Rows are points. A path goes straight from each point to the next, and from the last back to the first. The post is the endless flat space through its rows: a point in 2 columns, a line in 3, a plane in 4, and so on, so that a path can go around it. Count how often the path circles the post. Going back the other way cancels.
(in the rows, 100 means zero)

Post:
0: 115 109  71
1:  70 106 123
Path (23 x 3):
0:  38 101  83
1:  91  56  92
2: 120 105  87
3: 127 139 112
4:  43 138 164
5: 123 137  72
6:  19 129 118
7:  86 101  80
8:  91  56 113
9: 122 112 106
10:  74 100 148
11: 113 148 116
12:  68 137  84
13:  93 118  68
14:  52  60 107
15: 125  62 105
16: 157 120  90
17: 107 126  79
18:  48 104 111
19:  51  57 122
20: 101  82 127
21:  97 132 124
22:  41 121 141
Times around: 4

Post:
0: 131  96 137  60 139 103  87 112  55
1: 116  69  73  54  93  86  83 132  84
2:  52 111  23 146  41  40  74 105  51
3:  88 113  70  54 116  97 119  99 154
4:  67 109 132  92 105 108  83 120 140
5:  99 102  87 118 112  74  87 107 132
6: 109  97 124 133  86  65 102 101  92
7: 127  84  45 131 102 119 125 101 115
Path, 24 rows:
0:  99 107  85 126  88  38 108  55 127
1: 116  93  71  92 103 100  79 114 132
2: 100  79  65  63  47  75  40 192  71
3: 108 105  44  83  95  74 122 126  97
4:  75  84   5 115  93  62 119  95  64
5:  98  41  85 116  98 153 112 108  73
6: 127  56 120 124  62  53  69 100  89
7: 125  96  86 107  68 123  89 115  69
8: 116  77  60 131  81 105  73 109  80
9:  92 128 118  92 115 100 102  77 108
10: 104  98  84  99  90 100  60 135 106
11: 127 126  75 104 127  83  99 116  47
12:  71  88  59  68 124 164 106 138 116
13:  87 100  68 120 116  92 102  92 122
14: 124 116  24 141 135 117 105  50 102
15: 132  95 119  80 120 108 108  92  88
16: 155  79  76  93  81 101 107 109 129
17: 117 133  46 108  81  41 146  83  96
18: 114  94  74 135  89  69 116 116  49
19: 118 131  67 115 138  98 129 101 112
20:  34 100 105 121  91  71  92 131 113
21: 120  60  61 134 105  43  94  91  87
22:  96  74  71 114  91  87  95 132  68
23:  93  23  83 103  74 151  73 155  67
Times around: 3

Post (13 x 14):
0: 115 116 129 136  79 146  71  80  74  82  89 107 113 108
1: 115 144 111 143  78 130 110  91  87  98 114 100 109 114
2: 154  70 105 125  94  81  75 102  95 133  79 122  96 116
3: 109  90 127 109  67  67  74  88  88  58 110  62  89  87
4: 111 114 100 148  83 152  81 125  53  72 111  97 100  87
5:  59  77  55  98 127 133  72  96 159 124 110  55 119  66
6: 124 121 108 188 123 162  97 114  94  92 117 154 122  49
7:  76 153 100  87 126  99 112  60 104  87 116 163 127  89
8: 106  96  84  96  96 108 118  79 101 125  73 101 105  82
9:  87  94  99 162  76 113  97  94 116 108  75 102 101 118
10:  76 121 142 128 108  93 154 121  78 152  82 103 147  80
11:  97  60  86  94 146 108  65  70 126  65 106  73  59 107
12:  91  62 109  96  81 132  84  69 103 113 125 112  81  99
Path, 18 rows:
0: 121  66 135 157 113  97  52 143 137 124  77 118 122 120
1: 135  92 127 126 101 104 109  97 131 147  91 137  87  79
2:  47 135 120  53  81 115  60  38  56  97  70 100 126  77
3:  72  68  63 105 132 136 108  87 110 125 100 100 102  74
4: 117  76 100  68  89  86 124  71  90  82  74 113 105  93
5:  69 148 100 118  92  86 165  69 153  54 160  67 101  70
6: 103 103 115 136 102  81 118  76 127 106 140 112 124  76
7: 103 121 135 116  83 108 126 101  69 162  84  94 159  72
8:  73 113 139 122  97 111 124  92  38  94  67  94  68 121
9:  78  96 122 186 106 124 115 139 105  87  70  96  90 108
10:  96 135  97  46 139 122 131  86  49  57 112  78 112 103
11: 104  69  78 104  96 107  59  67 139  92 148  72  81 116
12:  84  88  59 103  89  92 132  56  84 121  88 111  79  78
13:  87  86 132 130 136 116  78  91  95  77  91 103  75  78
14:  88 109  72 163  86 120  69 157 132 104 124 120  98 108
15: 126 109 122 128  65 106  92  29 156  62 151  94 101  92
16:  51 125 144 195  95 118 129  86 112 109 107  47 159 101
17:  90  91 103 140  79  99  99  91 122  90 117 103 121  93
Times around: 1
